Each point is reached from the start by the listed moves, each made 0, 1 or 2 times, or once backwards (-1), plus a little noise. Is the number of moves made odd or even? Then give how often each move was made.
In the rows, 128 means zero.

Moves:
(1): [180 128  98 142  97]
(2): [123 181 147 149 114]
Start: [141 118 121 137 130]
Points:
[ 94  63 133  99 181] => even (-1, -1)
[ 81 218 185 169 136] => odd (-1, 2)
[130 175 138 154 116] => odd (0, 1)

Moves:
(1): [163 129 118 119 126 143 115]
(2): [123 170 116 128 118 129 132]
(3): [158 137 178 119 123 145 121]
(4): [123 114 136 184 118 127 117]
Start: [160 121 136 130 121 121 126]
Points:
[194  62 147 178 115 137  95] => odd (1, -1, 0, 1)
[233 109 239  58 132 154 119] => even (0, -1, 2, -1)
[209 129  56  64 132 138 117] => even (2, 0, -1, -1)
[158 129 195 129 120 122 136] => even (-1, 0, 1, 0)

Moves:
(1): [179 121 139 134 129 129 137 149 122 133 124]
(2): [138 172 129 117 130 135 119 122 113 115 125]
(3): [122 131 156 130 128 119 122 129 133 135 129]
(4): [122 140 120 174 150 131 125 137 149 135 116]
(5): [129 120 130 113 168 128 131 122 135 123 124]
(6): [127 126 142 131 129 161 129 125 127 126 134]
(7): [121 138 132 124 124 130 175 130 130 124 139]
(8): [120 134 120 122 133 135 127 159 121 131 131]
Start: [131 125 123  93 112 128 143 141 133 112 134]
Points:
[ 86 171 156 158 203 131 174 220 183 138 124] => even (0, 0, 2, 2, 1, 0, 1, 2)
[247 185 166  74 168 218  98 190  85  96 121] => odd (2, 2, 0, 0, 1, 2, -1, 1)
[242 147 135  95 127 220 109 198  91 105 127] => even (2, 1, -1, 0, 0, 2, -1, 1)
[ 35 124  99 104 174 140 235 193 173 120 154] => even (-1, -1, 0, 1, 1, 0, 2, 2)
[148 110  94 156 101 105 150 249 142 153 127] => odd (1, -1, 0, 1, -1, -1, 0, 2)

Moves:
(1): [162 120 136 119 126 128 133 132 146 131 129 121]
(2): [130 176 132 116 109 150 133 131 140 116 131 112]
(3): [124 124 191 129 127 126 117 115 128 116 127 123]
(4): [131 133 125 166 119 144 136 120 123 121 114 132]
(5): [125 134 135 133 161 126 129 135 128 135 130 117]
(6): [119 111 122 122 126 163 132 133 137 124 135 122]
(7): [118 125 133 115 133 129 169 136 114 124 127 127]
(8): [125 134 129 137 121 117 112 169 133 101 140 122]
(9): [105 128 135 125 125 116 133 120 178 137 108 128]
(10): [128 129 132 131 120 124 128 142 125 160 142 128]
(11): [128 127 129 139 132 127 132 122 132 124 168 133]
Start: [130 137 119 134 149 101 116 112 121 137 121 139]
Points:
[  9  83 236  95 135 164 209  27 195  97 101 144] => odd (-1, 0, 2, 0, -1, 2, 2, -1, 2, -1, 1)
[198 152 191 157 132 180 157 140 124  29 214 106] => even (2, 1, 1, 1, 0, 1, 1, 1, -1, -1, 2)
[ 66 215 130  56 121 165 198 154 110 140 156 105] => even (-1, 2, 0, -1, 0, 1, 2, 0, 0, 1, 0)
[ 92 219 123 222  85  98 182 170  86  35 185 153] => even (-1, 1, 0, 2, -1, -1, 2, 2, 0, 0, 2)
[169 229 172 165  59 193 137  66  71 134  78 121] => even (0, 2, 1, 2, -1, 0, 0, -1, -1, 1, -1)
[101 241 178 157  74 152 167 185  57  11 187 116] => even (-1, 2, 1, 1, -1, 0, 2, 2, -1, 0, 1)

Moves:
(1): [168 112 120 136 124 123 114 132 126 128 133 132 143 128 126 124]
(2): [144 172 119 125 123 138 122 128 123 141 123 125 118 142 131 135]
(3): [126 132 162 112 129 124 123 127 125 120 122 125 137 126 122 134]
(4): [123 133 130 150 138 123 126 129 128 123 134 126 136 129 125 129]
(5): [126 130 125 117 171 124 138 138 123 138 132 129 131 130 131 141]
(6): [132 121 130 121 137 163 128 129 130 126 133 129 125 127 123 120]
(7): [129 121 125 130 118 130 158 127 117 136 137 123 123 128 120 131]
(8): [123 134 121 126 121 125 133 170 131 128 126 137 142 121 121 129]
(9): [130 135 125 136 129 135 135 125 172 129 128 118 129 136 122 134]
(10): [126 123 140 129 127 130 125 128 129 156 127 124 135 130 129 131]
(11): [125 135 130 123 124 125 124 127 129 126 161 132 125 118 131 131]
(12): [127 132 132 132 128 123 140 122 131 133 121 167 126 126 126 128]
(13): [125 131 115 123 134 133 129 113 127 128 133 133 153 133 123 131]
(14): [119 109 127 119 129 120 119 138 128 122 134 136 118 169 131 141]
Start: [126 142 136 126 121 134 132 125 127 129 118 143 126 106 148 133]
Points:
[179 111 206 136 178 118  84 249 135 132  82 198 195 139 124 155] => even (2, 0, 2, 2, 1, 1, -1, 2, 0, 1, -1, 1, -1, 1)
[ 85 206 118  96 199 136 204 140  89 206 144 179 106 228 141 218] => odd (-1, 2, 0, 1, 2, 0, 2, 0, 0, 1, 0, 1, 1, 2)
[178 185 120  73 115 191  94 235 121 106 126 175 123 197 128 158] => odd (1, 2, 1, 0, 0, 2, 0, 2, 0, -1, 0, 0, 0, 2)

Moves:
(1): [140 115 133 128 129 136 125 132 133 127 134 119 125 122 118 130 139 119
 128 128 136]
(2): [141 151 122 121 121 125 121 129 128 132 126 126 121 132 119 116 130 130
 125 126 123]
(3): [128 132 148 122 121 123 129 120 131 135 128 123 123 126 130 119 116 124
 129 133 137]
(4): [133 133 132 143 129 131 130 134 130 123 132 129 120 123 134 125 129 127
 130 130 118]
(5): [130 132 128 120 147 110 124 131 131 129 138 126 123 129 129 137 127 130
 135 109 129]
(6): [127 142 129 122 138 155 122 130 119 126 121 132 139 132 131 138 126 123
 134 126 125]
(7): [142 142 127 133 131 120 152 133 145 125 126 123 146 135 123 139 127 133
 122 134 134]
(8): [123 136 134 140 132 122 128 167 121 151 132 129 135 130 132 126 119 117
 133 131 128]
(9): [123 124 135 131 120 139 118 125 162 137 133 134 124 141 119 130 124 126
 133 123 118]
(10): [136 123 129 133 138 131 140 112 127 154 128 140 127 138 129 121 135 128
 126 131 116]
(11): [135 128 125 125 120 129 143 123 115 126 162 127 120 132 128 130 117 122
 144 124 121]
(12): [133 124 135 113 124 119 126 132 122 119 128 149 126 132 126 126 132 128
 136 139 129]
(13): [128 132 123 129 132 125 115 120 131 132 139 124 149 124 133 121 132 124
 135 138 130]
(14): [131 121 134 124 130 131 130 138 125 123 128 116 130 151 128 121 127 136
 128 131 125]
(15): [132 131 129 122 125 123 133 134 127 127 120 119 125 130 151 136 133 119
 128 126 112]
(16): [125 137 131 135 120 123 121 126 114 131 132 123 123 129 126 141 120 133
 126 136 134]
(17): [102 136 131 127 129 128 138 129 121 130 133 117 121 127 115 125 154 129
 131 133 128]
(18): [131 131 129 123 123 134 125 134 128 142 137 129 130 116 134 138 137 163
 130 122 121]
(19): [125 129 123 133 120 124 125 122 130 124 122 123 128 131 123 131 125 131
 167 126 124]
(20): [127 130 118 121 131 127 123 130 140 124 123 114 118 117 133 130 126 131
 132 148 126]
Start: [141 118 143 134 130 127 133 135 133 126 127 120 132 113 120 132 133 133
 131 132 113]
Points:
[249 175 196 155 147  87 190 205 109 170 150 152 133 122 129 156 119 161
  80 122 123] => even (1, 1, 1, 2, 1, 0, 2, 1, -1, 1, 0, 1, -1, 0, 0, 1, -1, 1, -1, -1)
[ 70 124 153 145 133 171  41 163 159 198 152 161 175  81 129 170 185 172
 172 148  86] => even (0, -1, -1, 0, 0, 1, -1, 1, 2, 0, -1, 1, 2, -1, 0, 1, 1, 2, 0, 0)
[ 89 191 160 122  87 186 123 236  86 142 114  99 111 165 151 141 109  96
 207 127  40] => odd (-1, 1, 0, 0, -1, 2, -1, 2, 1, -1, 1, 0, -1, 1, 2, 0, 1, 0, 1, 0)

Moves:
(1): [139 124 135 138 149 124 136 128 123 116 138 138 127 112 140 145 128 138
 133 120 134 126 139 131 118]
(2): [145 136 122 127 118 135 133 123 124 123 120 131 121 126 127 122 118 128
 114 133 119 138 134 137 109]
(3): [132 132 141 126 111 126 127 112 121 120 121 126 123 118 136 140 127 125
 123 124 121 137 135 135 122]
(4): [129 135 135 150 135 127 127 123 112 145 130 127 137 134 119 127 122 121
 129 130 112 121 122 131 125]
(5): [116 139 136 116 136 126 116 133 130 131 118 131 146 135 150 124 145 118
 125 143 144 134 119 147 109]
(6): [126 126 131 119 132 156 133 115 117 151 124 129 146 142 126 133 120 144
 133 129 133 108 137 126 140]
(7): [117 119 143 129 131 117 143 117 132 117 132 110 132 145 106 124 126 131
 143 122 120 148 140 113 111]
(8): [110 136 141 140 120 129 121 138 125 118 138 131 121 135 135 117 128 129
 126 113 128 119 145 120 123]
(9): [132 135 124 136 128 115 131 147 144 141 113 132 123 128 112 125 122 131
 130 128 133 120 131 138 129]
(10): [129 142 124 125 131 115 131 124 114 138 120 121 124 130 138 124 132 131
 151 111 120 118 123 129 144]
(11): [138 141 118 124 118 146 120 114 128 128 147 143 137 124 111 130 144 124
 134 134 133 130 118 124 134]
(12): [134 127 112 127 123 122 129 131 125 133 122 140 130 125 126 131 121 148
 140 127 112 145 129 137 118]
(13): [124 129 105 133 121 133 134 135 132 126 131 126 138 130 121 140 137 134
 119 123 127 109 136 113 134]
(14): [129 113 115 133 106 127 119 121 124 121 137 143 117 133 138 128 119 138
 140 129 136 118 124 132 126]
(15): [130 133 135 133 124 121 125 124 118 114 135 125 134 127 143 124 117 144
 131 144 118 125 126 131 136]
(16): [120 137 114 126 130 131 119 132 132 138 135 126 117 132 130 136 124 132
 134 134 121 126 134 125 114]
(17): [123 134 118 141 131 146 129 119 123 126 123 138 130 129 137 130 137 129
 129 124 134 134 124 137 130]
(18): [139 137 126 115 131 123 121 137  89 135 114 120 126 136 114 128 135 140
 138 135 134 130 130 128 126]
(19): [118 131 128 122 121 136 122 128 132 119 127 125 142 118 124 135 119 119
 156 126 119 128 128 122 124]
(20): [138 131 136 126 108 132 134 136 122 134 119 135 129 132 132 122 134 121
 126 140 134 129 138 119 135]
(21): [124 132 136 127 111 110 141 126 115 149 118 129 133 106 120 115 116 134
 121 124 155 136 129 119 134]
(22): [129 132 132 124 113 140 137 128 128 133 139 116 135 134 131 135 128 127
 124 120 130 143 119 121 136]
(23): [128 134 118 126 130 124 117 127 136 123 143 119 136 130 129 117 126 134
 129 135 138 136 148 133 134]
(24): [127 120 124 127 122 127 140 133 132 142 141 116 148 114 128 124 139 141
 138 153 133 132 138 143 124]
Start: [142 116 118 152 124 108 135 135 114 114 131 106 112 134 137 136 133 125
 117 119 119 137 135 156 141]
Points:
[162 140  86 198  42 150  75  81  88 154 168 167 154 210 143 107  46 188
 244 146  41  90 151 162 235] => odd (-1, -1, 0, 2, -1, 2, 0, 0, 1, 1, 1, 2, -1, 2, 2, 0, 0, -1, 1, 2, -1, 0, 2, -1)
[150 202  71 249  46 135 123  88  81 104 151 181  97  52 188 191 103 130
 195  19 115  73 180 138 183] => even (2, 0, 2, 1, -1, 0, -1, 1, 1, 2, 1, 0, 1, 1, 0, 1, 2, -1, 2, 1, 1, 0, 1, -1)
[122 166 185  77  24  94 160 180  68 129  75  51 193  81 192 160 148 104
  34 154 217 156 160 126 148] => odd (0, 0, 2, -1, 2, 0, -1, 0, 0, -1, -1, -1, 2, -1, 1, 0, -1, 1, 1, 1, 2, 2, 0, 0)

Moves:
(1): [131 107 137 138 131 138 136 132 136 142 124 120 126 129 122 131 119 127
 129 129 135 122 130 126]
(2): [142 142 141 121 126 129 132 121 123 131 119 140 118 129 122 130 121 141
 130 136 135 123 129 132]
(3): [111 122 141 138 125 111 128 134 113 140 134 127 118 112 125 120 130 146
 129 114 128 136 127 120]
(4): [134 143 131 141 124 134 118 134 129 147 134 129 127 142 132 123 109 135
 118 129 102 130 132 130]
(5): [130 129 123 129 143 112 124 128 126 131 135 124 133 129 134 132 125 128
 136 131 129 130 133 133]
(6): [124 130 138 123 132 136 126 137 127 135 122 130 119 129 137 122 128 121
 131 123 129 131 134 130]
(7): [111 137 130 126 137 132 144 112 139 137 128 126 127 128 132 136 134 123
 137 129 128 133 113 132]
(8): [129 126 132 127 118 129 138 137 128 129 120 120 136 126 138 126 137 136
 129 130 123 131 131 135]
(9): [128 127 130 129 126 125 128 128 139 132 133 124 130 117 121 133 127 128
 136 122 133 135 128 132]
(10): [127 128 118 122 126 126 126 133 127 140 127 136 122 129 126 129 126 131
 128 125 131 134 133 129]
(11): [135 132 136 125 126 139 125 129 128 125 139 127 128 133 133 143 119 129
 116 131 142 128 127 135]
(12): [126 126 128 131 137 132 132 132 139 124 116 143 132 116 125 128 124 142
 128 128 123 133 126 126]
(13): [128 126 135 120 129 139 117 118 124 135 136 124 137 124 129 122 137 132
 122 136 132 132 129 119]
(14): [124 129 130 124 128 122 130 145 128 125 130 132 121 136 127 120 131 134
 139 121 122 124 112 138]
(15): [143 127 120 129 122 129 130 120 131 121 133 131 121 132 148 132 122 126
 123 126 124 136 121 126]
(16): [125 116 131 125 120 125 115 125 115 126 126 133 131 125 116 141 129 130
 141 121 117 132 129 121]
(17): [134 126 120 132 136 127 129 126 132 131 124 122 125 123 130 137 141 130
 123 122 129 121 122 131]
(18): [125 132 126 125 133 136 131 123 134 123 129 118 128 137 130 129 131 145
 130 120 127 119 132 129]
(19): [132 129 129 137 128 133 128 126 124 128 133 133 135 127 134 127 134 130
 142 126 132 120 127 124]
(20): [121 122 136 139 123 130 122 115 139 129 126 138 113 133 126 137 143 134
 131 142 135 134 131 122]
(21): [126 126 130 129 125 122 123 129 133 132 118 130 135 128 138 123 123 133
 124 124 137 118 128 130]
(22): [130 134 117 136 130 134 129 133 127 128 125 126 134 137 120 131 128 130
 129 126 136 145 128 117]
(23): [137 133 131 127 128 124 133 133 130 129 131 139 135 133 126 131 135 121
 126 122 124 137 136 124]
(24): [129 121 126 128 130 122 124 119 121 128 120 133 130 129 122 122 135 129
 129 121 128 129 134 147]
Start: [130 127 143 132 133 125 122 141 133 132 127 133 136 141 128 135 126 117
 137 128 139 121 129 133]
Points:
[186  97 172 167 147 123  87  85 125 126 124 153 142 116 100 169 136 150
 162 160 249  90 125 133] => odd (1, 2, 0, -1, 1, -1, -1, -1, 1, -1, 1, 0, 1, 0, 0, 0, 1, -1, 2, 1, 1, 1, -1, 1)
[ 82 148 211 121 110 143  82 156 124 243 104 193 121 118 120 125  89 231
 115  87  84 170 136  80] => even (0, 1, 2, 2, -1, 1, 1, 0, 0, 2, 0, 2, 2, 0, 0, 2, 0, 1, -1, 0, 2, 0, 1, -1)
[125 190 140  73 174 117 194 174 207 157  94 137 155 103 195 180 145 137
 169 107 211  76  84 229] => odd (-1, 1, -1, -1, 1, 1, 2, 2, 2, 2, 2, 1, -1, 1, -1, -1, 2, 0, 1, -1, 2, -1, 0, -1)
[125 156 168 166 130 203  83 148 162 203 187  76 200 182 139  93  75 143
 120  96 166  87 146 117] => odd (1, -1, 0, 2, -1, 0, 0, -1, 2, 0, 1, -1, 2, 0, -1, -1, -1, 2, 2, -1, 2, 1, 0, 0)
[130  68 105 147 165  64 143  80 167 125 125 123  61 168 165 184 190 146
 187 112 169  88  78 218] => even (1, 0, 0, -1, 2, -1, 1, 0, 0, 1, 0, -1, -1, 2, 2, 0, 2, 1, 0, 2, 0, -1, -1, 2)

Moves:
(1): [144 129 129 130 134 130 125 134 128 120 147 122 129 127 134 120 121 135
 123 129 126 134 120 132]
(2): [127 138 133 128 126 137 133 118 126 122 128 124 127 125 124 125 125 127
 133 118 134 128 129 132]
(3): [130 134 135 132 120 119 131 136 127 130 135 117 131 120 140 124 122 113
 131 127 119 134 135 129]
(4): [134 119 131 122 131 129 133 111 128 126 125 128 114 127 129 134 129 120
 120 126 123 128 120 119]
(5): [129 127 133 132 126 133 140 136 130 130 126 124 129 122 117 124 139 134
 125 130 127 123 125 122]
(6): [133 126 118 130 130 137 136 134 134 132 115 123 135 130 141 143 121 128
 147 130 127 133 127 136]
(7): [125 123 123 133 121 119 132 126 127 131 131 127 128 127 133 129 122 128
 134 122 130 117 124 128]
(8): [129 125 124 139 119 136 131 119 132 123 131 113 142 128 150 124 147 137
 128 134 137 125 135 104]
(9): [139 137 125 131 120 131 125 124 136 133 119 133 130 123 119 130 118 137
 131 120 135 137 139 133]
(10): [128 134 128 139 138 123 123 133 125 138 132 136 138 116 126 121 122 124
 137 124 124 130 139 121]
(11): [137 130 123 128 132 124 131 127 114 128 131 112 127 128 122 138 134 129
 125 123 109 125 134 119]
(12): [121 133 125 126 119 139 128 129 119 121 127 144 123 127 134 128 127 120
 136 124 121 131 130 122]
(13): [122 120 121 124 127 121 137 118 134 123 136 139 137 131 128 124 122 136
 134 128 134 131 142 122]
(14): [115 126 117 123 123 143 119 135 148 128 130 117 125 140 116 116 126 120
 124 110 123 128 122 118]
(15): [128 119 126 130 129 122 122 139 129 124 129 129 130 136 126 123 135 120
 132 113 137 135 131 126]
(16): [133 130 136 127 123 121 130 124 132 143 129 131 125 136 116 122 138 128
 137 133 132 133 130 128]
(17): [130 135 122 115 130 126 128 123 127 123 121 133 132 120 129 124 134 131
 124 131 124 128 121 116]
(18): [127 132 125 134 132 127 133 121 136 117 127 121 123 122 138 125 143 131
 127 135 120 117 131 137]
(19): [127 118 138 131 123 131 119 125 125 126 131 125 128 135 111 117 131 123
 133 132 119 127 134 133]
(20): [123 138 119 129 126 128 133 137 125 125 132 128 112 119 112 113 128 118
 136 149 133 123 141 130]
(21): [119 126 133 123 126 129 119 124 124 127 134 124 121 115 125 127 137 132
 130 127 131 131 127 131]
(22): [124 123 111 141 128 129 139 123 127 143 123 135 140 134 124 127 128 128
 120 113 126 134 127 135]
(23): [142 128 137 124 129 143 126 129 125 142 127 132 126 127 123 126 137 122
 123 123 121 122 139 131]
(24): [136 139 124 133 128 125 130 122 138 125 138 131 138 117 118 132 135 118
 124 132 129 126 128 135]
Start: [107 129 135 130 135 124 114 113 130 119 130 122 117 129 114 128 114 124
 120 129 128 139 138 140]
Points:
[141 120  94 176 118 223 137 138 166 139 187  92 167  83  70  68 136 137
 157 135 144 163 227 120] => even (2, 0, 0, 0, 2, 2, -1, 2, 1, 1, 0, 0, 2, 1, 0, -1, -1, -1, 1, 2, 2, 1, 2, 1)
[118 155 130 156 104 125 191  86  85 132 137  80  93  66  73 105 249  69
 176 138 111 115 190 109] => even (-1, 2, 1, 1, 2, 1, 1, 1, -1, 0, 2, 1, 0, -1, 2, 2, 1, 1, 0, 2, 2, 1, 1, 1)
[129 119 143 130  89 123 151 114 165 140 155 156  76 119  21  59 166  93
 122 130 180 110 182 139] => even (0, 0, 0, 1, 2, -1, 2, 0, 1, -1, -1, 0, 1, 0, 2, 1, 0, 0, 0, 2, 0, 0, 2, 1)
[ 96 109 147 147 167 173 107  91 139  76 136  82 128 132 130 118 134 147
 128  62 119 131 166  72] => odd (0, 2, -1, 1, 1, 0, -1, 1, 0, 2, 1, 0, 1, 1, 1, -1, -1, 1, 0, -1, 0, -1, 0, -1)
[153 133 127 153 133 169 157 103 159  93 206  86 121 128  85  96 182  98
 159 115 169 151 144  42] => odd (2, 2, -1, 2, 2, 1, 0, 2, -1, 1, 1, 1, 1, 1, 2, 2, -1, -1, -1, 1, 0, -1, 0, 2)
[ 93 138 130 169 132 155 125  75 133 110 218  60 144  62  97  59 137 160
 122 106 138 106 209  79] => even (1, 2, 0, 0, 1, -1, 1, 2, 0, 2, 1, -1, 2, 1, -1, -1, -1, 0, 0, 1, 2, 0, 1, 0)
[ 83 109 131 132 131 138 107 107 138 116 172  39  21 128  48  73 160  54
  92  96 103  78 131 125] => odd (0, 1, 0, 2, 0, -1, 2, 0, -1, 0, 1, -1, -1, 2, 1, 0, -1, 1, 0, 2, 1, 0, 1, 0)
[189  88 141 160 102 120 104  49 164 131 129  75 162 135 160 170 138 169
 153 150 149 163 148 156] => even (1, -1, 0, 1, -1, 2, 1, 2, 2, -1, 0, -1, 0, -1, 0, 1, 0, 0, 2, -1, 1, 0, 0, 1)
[ 81 153 136 176 109 127 104  99 143  92 148 116 140 106 174  81 126 107
 167 131 125 121 177 154] => even (0, 1, 1, -1, -1, 0, 1, 1, 0, 1, -1, 1, 0, 0, 0, 0, 0, 2, 1, 0, 0, 0, 0, 0)
[107 149  88 203 143 209 132 152 198  91 159  81 172 146 129 107 186 120
 148  84 108 149  96 142] => even (2, 1, -1, -1, 2, 2, -1, 1, -1, 1, 0, 2, -1, 2, 1, 1, -1, 2, 0, -1, 0, 1, -1, 2)

Moves:
(1): [138 133 127 132 129 134 132 125 127 126 121 128 131 125 132 123 138 123
 133 136 120 130 125 119 127]
(2): [121 125 129 126 117 126 133 115 129 141 130 121 140 116 130 111 126 135
 138 130 139 116 140 128 141]
(3): [132 142 131 117 139 134 125 138 128 124 114 124 133 127 132 133 120 135
 130 134 128 137 131 131 130]
(4): [123 130 122 131 122 126 125 126 137 136 131 127 122 126 118 140 116 125
 125 135 123 133 125 128 127]
(5): [123 115 132 121 130 129 127 135 128 128 121 128 125 119 132 135 128 124
 135 123 141 133 124 120 127]
(6): [125 117 129 121 124 128 129 122 116 128 124 131 130 139 122 130 135 128
 134 127 133 124 128 134 128]
(7): [135 143 137 129 113 126 120 132 134 127 135 124 142 122 136 122 132 130
 119 141 130 135 132 116 121]
(8): [129 127 128 125 126 125 134 131 135 128 129 134 132 125 131 125 127 120
 130 134 140 119 121 128 131]
(9): [121 128 122 118 124 121 117 123 127 133 132 128 132 133 134 116 127 118
 126 142 133 130 130 128 136]
(10): [127 138 118 121 131 120 126 131 135 124 130 129 135 132 118 127 120 122
 126 123 134 138 122 129 129]
(11): [134 120 135 130 129 136 126 132 131 117 121 138 136 112 134 136 132 121
 135 138 139 124 130 131 113]
(12): [135 123 124 130 132 139 127 121 120 134 122 128 125 126 123 134 122 122
 120 131 122 128 135 124 129]
(13): [131 127 124 126 129 129 138 123 130 121 127 127 129 133 130 126 130 128
 131 126 134 123 128 124 123]
(14): [138 131 121 131 127 130 131 131 129 128 129 117 119 131 133 123 119 128
 124 129 137 122 134 129 121]
(15): [128 127 124 137 126 135 126 120 138 120 122 125 135 133 125 127 114 130
 121 126 120 129 128 133 125]
(16): [130 135 133 125 124 136 136 120 139 133 125 130 129 122 123 135 133 128
 125 124 127 128 125 131 130]
(17): [126 116 129 134 129 129 131 124 136 122 128 130 112 128 126 127 124 130
 124 127 131 127 117 126 123]
(18): [122 116 140 126 133 123 128 122 124 131 130 111 143 113 130 131 138 118
 123 128 134 148 132 126 134]
(19): [142 131 129 130 117 128 129 126 134 124 149 135 132 128 121 140 123 120
 120 130 125 142 123 126 123]
(20): [124 119 133 133 128 151 131 118 131 130 126 123 127 136 124 128 134 118
 125 133 130 130 129 128 125]
(21): [121 138 131 127 108 129 132 119 122 131 124 133 123 140 127 116 120 129
 125 140 127 127 137 125 128]
(22): [127 118 125 133 142 120 129 128 131 131 120 141 134 126 134 134 126 129
 121 114 141 140 120 128 132]
(23): [135 122 133 122 133 125 124 130 127 132 132 130 139 116 124 132 125 122
 130 134 115 128 131 130 121]
(24): [129 127 134 137 133 128 122 122 123 124 131 123 131 127 133 128 127 129
 129 124 120 128 125 127 122]
Start: [131 119 126 125 130 122 124 134 131 133 137 131 133 130 120 131 127 126
 133 131 128 131 128 129 134]
Points:
[185 103 107 164 115 159 138  94 171 119 185 113 180 107 106 128  97  55
 143 164 110 138 134 120  80] => odd (2, 1, -1, 1, 0, -1, -1, 0, 0, 1, 1, -1, 1, 2, 1, -1, -1, 0, 2, 2, 0, 0, 2, 1)
[138 143 133  81 122 132 135 100 133 102 155 108 177 172  40 192 118  75
 129 169  81 233 116 145 113] => odd (1, -1, 2, 2, -1, 2, -1, -1, 0, 2, 0, -1, 2, -1, 0, 0, 0, 2, 2, 1, 1, -1, 1, 0)
[144 107 117 105 149  83 114 114 189  99 121 127 168 134 102 182  78 110
  86  89 150 249  57 115 109] => even (1, -1, 1, 1, 2, 2, 1, -1, 1, 2, -1, -1, 1, 1, 2, 2, 2, 1, 1, -1, 0, 2, 1, 1)
